Each point is reached from the start by the listed moves, each made once or not at all, plus a little noise. Is the number of moves made odd or even? Then give how often each move was made.

Moves:
(1): [ 1.23  0.10 -0.24  0.29]
(2): [-0.07  1.24  0.73  1.03]
(3): [ 0.74 -0.29  3.94 -1.14]
Start: [-1.63 -0.59 -1.38  0.03]
Points:
[0.38 0.34 3.11 0.19] -> odd (1, 1, 1)
[-0.41 -0.41 -1.58  0.53] -> odd (1, 0, 0)
[-0.98  0.44  3.22 -0.08] -> even (0, 1, 1)

Moves:
(1): [ 0.99 -0.10  1.47  1.29 -1.42 -0.29  1.15  0.72  0.09 -0.30  1.57  0.61
  0.18  0.76  0.64]
(2): [ 0.15  1.45 -0.72 -0.24  0.47 -0.09  0.58  0.27  1.46 -0.06 -0.62 -0.95
 -0.34 -0.50 -0.33]
(3): [-0.27  2.26 -1.18 -0.56 -0.21 -0.15  0.29 -0.01  2.20  1.06 -1.17  1.24
 -0.11 -0.71 -0.31]
(4): [-1.25  1.95 -1.49 -0.75 -0.53  0.69  0.26  0.99 -0.80 -1.23 -0.84  0.53
 -0.14  0.39  1.81]
(5): [ 0.97  0.35 -1.52 -0.21  0.65  1.25 -0.60 -0.53  1.13 -0.94 -1.03  0.08
  0.55  0.47 -0.06]
(6): [-0.31 -0.53  0.45 -0.06 -0.80  1.34  0.69  0.42 -2.56  0.48  0.33  0.50
 -0.46  0.02 -1.04]
(7): [ 0.96  0.01 -0.50  0.44  0.56  0.49  1.04  2.06  0.24 -2.14 -1.10  1.28
  0.97  0.01  1.10]
(8): [ 0.91 -2.01  0.25 -0.85 -0.57 -0.06 -1.11  1.55 -1.32 -1.65  0.31  0.46
  0.94  0.88 -0.40]
(9): [ 1.07  1.40 -1.20  1.19 -1.55  0.31 -0.14  0.98  0.28 -1.37  0.61 -0.09
  0.29 -1.91  1.40]
(10): [ 0.15 -2.12 -0.35 -0.31  1.13 -0.49  0.29  0.00  0.21  2.42 -1.82  1.09
 -1.60  0.71 -0.38]
(11): [-0.23 -1.06 -0.40 -1.03  0.28  0.90  0.23  0.02  0.29  0.76  0.01  0.72
  0.57 -0.51  0.26]
(12): [-0.27  0.06  0.02 -0.71  0.89  0.98 -0.50 -0.11 -0.57 -0.41  0.14  0.22
 -1.21 -0.65  0.42]
Start: [ 1.43  1.11  0.37  0.00  2.44  2.24 -0.52  0.15  0.45  0.98 -0.19  0.50
  0.18  0.78 -2.95]
Points:
[-0.22  4.22 -1.31 -1.66  2.59  5.29  0.64  1.80 -1.98 -0.16 -1.23  0.82
 -2.03  0.00 -2.12] -> even (0, 1, 0, 1, 0, 1, 0, 0, 0, 0, 0, 1)
[ 4.29 -1.41 -2.61 -0.97  2.76  3.38  0.46  5.02  1.39 -1.15 -2.74  3.17
  1.12 -0.71 -1.09] -> even (0, 1, 0, 0, 0, 0, 1, 1, 1, 1, 1, 0)
[ 2.86  0.54 -2.86 -1.78  1.17  3.90  0.35  3.54  0.95  2.74 -2.49  3.39
 -0.65 -1.29 -3.74] -> odd (0, 1, 1, 0, 0, 1, 0, 1, 1, 1, 1, 0)
